Rows are points. Each copy is the shape, with its points in the same order, turned, moved and blurred by noise. Some copies are also mirrored. Which?
In the rows, zero is written as 128.

Shape, 5 rows:
[[165 142]
 [ 78 123]
 [155  92]
 [ 70 155]
 [129 102]]
Copy 1:
[[168 124]
 [ 81 103]
 [157  73]
 [ 71 142]
 [128  87]]
Copy 1 is: only turned
Copy 2 (5 x 2):
[[153 104]
 [ 94 170]
 [102  88]
 [116 193]
 [ 99 118]]
Copy 2 is: only turned
Copy 3, 5 rows:
[[160  84]
 [ 98 155]
 [177 132]
 [ 74 129]
 [154 148]]
Copy 3 is: mirrored
Copy 4 (5 x 2):
[[140 164]
 [102  79]
 [ 83 160]
 [132  65]
 [ 93 132]]
Copy 4 is: mirrored

Shape, 8 rows:
[[143 104 113 118]
 [130 130 107  79]
 [137  65 114 111]
 [181  80  87 186]
 [ 94 177  86 124]
 [183  87 165 141]
 [107 139 148 142]
 [122  94  72 154]]
Copy 1 (8 x 4):
[[ 92 135 118 126]
 [ 99 162  80 134]
 [ 71 117 109  94]
 [ 78  72 168 153]
 [169 143  84 161]
 [ 60 151 180 117]
 [144 161 140 117]
 [114  80 112 130]]
Copy 1 is: mirrored
Copy 2 (8 x 4):
[[109 120 104  96]
 [104 118 145  73]
 [ 81 129  77  89]
 [151  96  36 120]
 [174 154 158  68]
 [ 91 104  91 161]
 [133 165 135 128]
 [152 135  67  73]]
Copy 2 is: only turned

Shape, 14 rows:
[[155 131  99 135 129 197 122 156]
 [137  92 105 169  85 142 109 143]
 [134  71 111 154 127  82 127 112]
 [ 98 136 120 121 137 110 139 103]
 [136  78 101  94  50 151 150 145]
 [158 128 185 116 195 146  95 117]
 [116 138 132 103 129 109 102 153]
 [227  62  85  89 132 146 128 112]
 [148 122 110 128 130 121 199  44]
 [ 54 126  71 117 180 154 151 122]
 [181 120  87 109  71 121 111 150]
 [166  82 171  95 178 114 159  87]
 [105  84  85 134  64  64 103 140]
 [123 158 143 146 120  91 183 143]]
Copy 1:
[[ 79 156 111  76 135 161 121 126]
 [140 111 127  85 117 182 133 131]
 [183  96 115 110  97 112 122 116]
 [126 124 120 162 112 110 132 122]
 [130  79 125  89 183 150  85 158]
 [158 230 130 133 126 103 139 116]
 [129 150 156 152 123 131  85 108]
 [162 159  42  73 135 105  63 162]
 [130 106  64 153 125  82 166 182]
 [ 68 103  92 149 130 109 144  57]
 [130 123 124  99 107 158  56 170]
 [177 166 103 132 152  58 147 145]
 [173  54 158 136  95 154  76 122]
 [109 120 176 136  95  93 153 157]]
Copy 1 is: mirrored
Copy 2:
[[154 149 140 118 117 150  86 179]
 [133 123 106  95 165 139  78 122]
 [105  79  89 102 135 110 120  99]
 [116 130 135 116 115 134 167 101]
 [114 139 147  25 145 111  89 138]
 [ 89 122 157 194  71 121 101 127]
 [125 147 149 133 133  87 135 114]
 [140  76 126  69  54  93  56 157]
 [118  70 147  69  71 182 158 101]
 [121 169  88 112 101 148 199 160]
 [173 115 154  72 139  89  79 119]
 [ 60  72 152 125  56 115 124 122]
 [133 121  93  66 181  79 122  75]
 [120  87 176 119 161 141 172 121]]
Copy 2 is: mirrored
Copy 3, 14 rows:
[[200 116 126  90 120 161 130 170]
 [123 102 123 100 151 127 117 179]
 [ 88  78 132 114 136 126  81 116]
 [128 125 103 144 118 144 112  98]
 [106 136 104  65  74 112 124 190]
 [163 129 201 136 119 170 146  83]
 [148 153 154 143 113 109 119 128]
 [149  81 168  12  78 127 114 114]
 [110  75  65  91  85 165 145  67]
 [184 134  68 151  92 175  54 119]
 [138 116 132  58 128  75 137 155]
 [108  90 175 112  65 168 139  69]
 [ 88 123 113 103 143  72  74 154]
 [121  85  99 174  98 104 157 116]]
Copy 3 is: mirrored
Copy 4:
[[158 174 109 142 151 120 187 134]
 [182 160  80 139 141 133 104 143]
 [171 117 124 134 109 124  75 101]
 [ 99 107 126 131 113 106 115 120]
 [174 150  64  77 164  80 121 119]
 [153 130 206 112 101 133 163 157]
 [115 139 147 119 159 104 110 142]
 [215 156 136  75 142 132 162  54]
 [120 109  96  94  51 105 145  72]
 [ 99  67 107 182 142  91 165 110]
 [152 197 103  94 165 121 108  95]
 [166 104 187  82  74  92 142 101]
 [150 133  81 125 160 122  35 111]
 [100 165 123 138  81  65  99 130]]
Copy 4 is: only turned
